Each point is reached from the start by the listed moves, each made once or not at all, plus a little noise. Is the number of moves made odd or even? Then give how often each move was made.
In the rows, 128 means zero.

Moves:
(1): [167 177 152 151 158 164]
(2): [ 83 160 185 150 102  93]
(3): [130 110 119 172 128 126]
Start: [178 127 100 135 133 117]
Points:
[182 113  88 178 126 120] => odd (0, 0, 1)
[181 126  99 137 138 124] => even (0, 0, 0)
[219 158 112 204 166 143] => even (1, 0, 1)

Moves:
(1): [142 147 100 130 127 124 111 107 157 134  66 113]
(2): [125 150 126 113 175 140 122 127 140 101 112 132]
(3): [129 101 133 112 116 101 132 100 104 139 144 148]
(4): [130 169 136 136 129 143 130 119 128 123 134 157]
(5): [125 102 136 146 131 151 184 115  88 115 152 138]
(6): [137 103 131 149 132 155 123 128  93 112 126 175]
(7): [111 111 132  96  94 147 146 110 145 164 111 124]
(8): [142 101 174 131  89 113 147 141 138 151  86 126]
(9): [145 107 148 135 133 184 143  92 179 110 131 146]
Start: [132  99 116 120 119 118 142 129 120 138 139  87]
Points:
[137  70 179 116  49 161 177 119 111 179  88 158] => even (0, 0, 0, 1, 0, 1, 1, 1, 0)
[137  44 104  95 120 170 193  49  77 135  85 150] => even (1, 1, 1, 0, 1, 1, 1, 0, 0)
[139  99 152 111 141 249 165  63 165 110 119 179] => odd (0, 1, 0, 1, 0, 1, 1, 0, 1)
[138  39 147  81  84 124 218  63 121 179  41  98] => even (1, 1, 1, 0, 1, 0, 1, 1, 0)
[150  23 126 100 128 226 206  16 129 113  83 171] => odd (1, 1, 1, 0, 1, 1, 1, 0, 1)

Moves:
(1): [ 87 118 104 145 120 143 102 125 101 114 115 125 134 144 103 124 135 109]
(2): [154 126 109 112 124 133 109 149 105 121 127 142 126 117 133 119 132 109]
(3): [ 95 110 188 149 134 112  98 115 131 111 162 106 112  95 129 138 147 110]
(4): [112 153 151 121 114 114 117 101 111 144  96 144  95 111 128 110 131 125]
(5): [114 147 132 125 140 133 122 135 116 108 103 117 114 123 131 142 141 114]
(6): [147 155 110 125 141 129 117 107 144 123 131 125 118 143 130 129 139 149]
(7): [128  99 124 133 140 118 117 125 136 133 108 135 127 124 132 140 125 117]
(8): [158 122 107 115 141 167 120 149 108 136 137 157 134 126 146 143 144 144]
(9): [141 151 122 141 136 134 138 123 148 140 142 116 123 135 125 111 138 122]
(10): [140 141 124 113 134 151 110 124 132 135 131 147 120 122 134 127 111 137]
(11): [105 126 142 122 142 108 142 128 133 105 131 118 133 136 135  91 116 117]
(12): [115 114 127 104 121 128 154 112 132 109 103 140 116 142 130 116 139 109]
(13): [134 148  90 147 136 139 106 122 129 135 154 127 114 132 146 124 122 127]
(14): [111 116 142 115 125 126 135 150 144 106 127 125 119 142 141 126 141 124]
(15): [143 105 122 142 114 124 145 146 127 113 118 116 122 133 126 118 131 132]
(16): [134  99 119 111 133 140 131 139 132 172 153 127 125  89 108 144 114 131]
(17): [131 135 127 127 135 127 111 126 113 139 136 140 110 126 112 149 108 135]
(18): [120 111 121 131 131 126 133 106 135 138 120  85 129 165 134 130 134 141]
Start: [114 115 117 124 126 153 128 125 124 131 159 125 115 111 124 126 121 130]
Points:
[111  37 110 115 175 212  57 133 147 171 227 111  73  83 169 174 138 135] => even (0, 0, 1, 0, 0, 0, 1, 1, 0, 1, 0, 0, 1, 1, 0, 1, 0, 1)
[ 98 113  93 127 138 144 163 140 152  83 174 113  55 162 140  63 121  97] => odd (0, 0, 0, 0, 0, 0, 0, 0, 1, 0, 1, 1, 1, 1, 1, 0, 1, 0)
[154  96  46  88 143 186 124 122  87 171 169 130  32 113 140  69 124 110] => odd (0, 1, 0, 1, 0, 0, 0, 1, 1, 0, 1, 1, 1, 0, 1, 1, 1, 1)
[135 166  22 141 161 249  72 157 123  90 164 130  62 160 152 118 167 135] => odd (1, 0, 0, 0, 1, 1, 0, 1, 1, 1, 0, 0, 1, 1, 1, 0, 0, 0)
